Each point is reached from the start by the listed moves, each made 0, 1 or 2 times, or once backwards (-1), plus a little noise. Say if it took an odd or an even number of moves. Then give how often each move was made.

Moves:
(1): [ 3.4 -2.4 -0.3]
(2): [ 0.7  1.7 -1.7]
(3): [0.5 0.4 3.2]
Start: [-1.4 -2.0  1.4]
Points:
[-0.1  1.0 -2.0] => even (0, 2, 0)
[ 5.0 -8.2  5.5] => even (2, -1, 1)
[-4.4  1.0  5.0] => even (-1, 0, 1)

Moves:
(1): [ 3.5  0.6 -0.5 -0.7  1.0 -1.7  1.7  0.2]
(2): [ 0.5  3.5 -0.2  0.6  1.5  0.4 -0.8  0.6]
(3): [ 0.2 -0.8  4.1  2.7 -2.5  0.3 -5.1  0.1]
(4): [ 1.2  1.4 -0.3  4.4  0.6  0.2  1.2  0.3]
(5): [ 0.3 -0.1 -1.0  0.8  3.4 -1.3  0.2 -1.4]
(6): [ 0.2 -0.8  1.2 -1.9  0.8  1.9  1.2 -1.2]
Start: [ 1.6 -1.3  2.8 -2.5 -3.9  1.2 -0.3  1.9]
Points:
[  7.0  -6.7   4.8 -12.1  -2.5   1.3   4.7  -0.9] => even (2, -1, 0, -1, 0, 2)
[ 1.4  2.9  5.5  3.4 -0.6  7.5  1.8  0.8] => even (-1, 1, 0, 2, 0, 2)
[-2.8 -8.4  5.1 -9.4 -1.6  4.7  0.5 -2.9] => even (-1, -1, 0, -1, 1, 2)

Moves:
(1): [ 2.2 -0.1  0.5  0.2 -2.2 -0.9  1.6 -0.5 -0.1  1.5]
(2): [ 2.0  1.9  0.1 -0.7  1.3  0.8 -1.8 -2.8 -1.1  0.6]
(3): [ 0.4 -0.4  1.4  0.3  0.7 -0.7 -0.4 -1.2  0.4 -1.1]
(4): [ 0.1  1.4 -1.1  1.4  0.2 -0.2 -0.3 -2.0  1.8  1.3]
(5): [-0.1 -2.7  0.6 -0.4  1.8 -1.1  1.5  1.1 -0.7  1.8]
(6): [ 2.1  0.0 -0.3  2.3  0.2  1.3  3.6  3.8  1.9 -1.7]
(7): [-0.8  0.5  0.8 -1.2 -0.2  1.6  0.9  0.0  1.0 -0.6]
(8): [ 1.4  5.6  0.1  1.0 -0.7 -0.8  1.8  1.0  2.4 -0.4]
(9): [ 1.5 -1.5 -0.4 -1.6  0.7 -0.2 -2.8  0.6  1.2  1.2]
Start: [-0.8  0.2 -2.5  0.3  3.2 -1.3 -1.8 -1.8  1.0  0.0]
Points:
[ 1.3 16.9 -0.6  4.0  1.5 -0.5  0.7 -7.6 13.0 -3.3] => odd (0, 0, 2, 2, -1, 0, 2, 2, 0)
[ 6.5  6.9  2.5  2.0  7.2  0.9 12.1  8.0  7.5 -3.6] => odd (0, 1, 1, -1, 2, 2, 2, 2, 0)
[ 4.5 -3.4 -1.0  3.8  2.7  2.6  6.8  3.1 -1.7 -3.3] => odd (1, 1, 0, -1, 0, 2, 0, -1, -1)

Moves:
(1): [ 1.6 -1.7 -1.0  0.1 -1.3  0.7  0.1 -1.0 -0.4 -1.2 -0.5 -1.2  0.1  1.2]
(2): [ 1.1  0.0  0.3  1.4 -0.5 -1.9  0.0  0.3 -1.9  1.7  0.2 -1.1  0.1  1.5]
(3): [-0.3  2.2 -0.8  1.2 -0.3  1.8  2.5 -1.1 -0.4  1.0  0.3 -2.0 -1.6  1.1]
(4): [-0.6  1.1  1.0  1.0 -0.1  2.3 -2.2  1.4 -0.6 -1.1 -0.6  1.1 -1.8 -0.3]
(5): [-0.5 -0.8  1.6  1.8  0.2  0.5  1.0  1.4  0.8 -1.3  0.7  0.4 -1.8 -2.9]
(6): [ 1.5 -1.5 -0.8 -0.3  1.7  1.4 -0.7 -1.4  1.1  3.0 -0.6 -0.6 -2.8 -1.7]
(7): [ 0.3  1.5 -0.7  0.1 -1.7  0.1 -1.0 -0.8  1.2 -0.1  2.6 -0.5 -0.5 -1.1]
(8): [-0.6 -2.7 -6.1 -0.1  0.0  2.9  2.5  2.0 -0.7  3.4  2.8 -0.4 -2.0  1.4]
(9): [ 2.3 -0.5 -0.6  0.1 -1.3  0.2  1.3  0.1 -0.7  2.2  1.1  1.4  2.3  1.3]
(10): [ 0.6 -1.5 -0.6  2.1  2.1 -0.4  1.4 -3.1 -1.8  0.0  2.4  0.2  3.3  2.4]
(11): [-1.0  1.4  0.0 -0.8 -1.4  3.4 -2.4  1.3 -3.1 -0.5 -1.4  0.3 -0.6 -4.5]
(12): [ 1.7  0.9 -3.6  0.9 -0.3 -2.0  1.3 -0.8 -0.8  0.6  0.1  2.7 -0.3  3.0]
Start: [-0.5  0.9  2.7  0.6  0.5 -1.1  0.3  1.3  0.8 -1.6  0.5  0.7  0.5 -2.8]
Points:
[  8.2   2.2   7.3   3.3  -4.9   7.3  -5.6  -3.9 -12.4   3.0  -2.9  -4.5
   5.5  -3.8] => odd (2, 2, 1, 1, -1, 1, 0, -1, 2, 1, 2, -1)
[ 3.6  1.6 -5.6 -2.3  4.5 -0.7  8.4 -4.9  6.6  8.2 -3.9 -2.3 -7.1  4.0] => odd (0, -1, 2, -1, -1, 2, -1, 0, 0, -1, -1, 1)
[ -0.8   6.1 -13.0   5.4  -8.9  11.8   2.9  14.1 -11.2   3.7   2.7   7.3
 -10.7  -3.4] => even (0, 1, 1, 2, 1, -1, 0, 2, 1, -1, 2, 2)
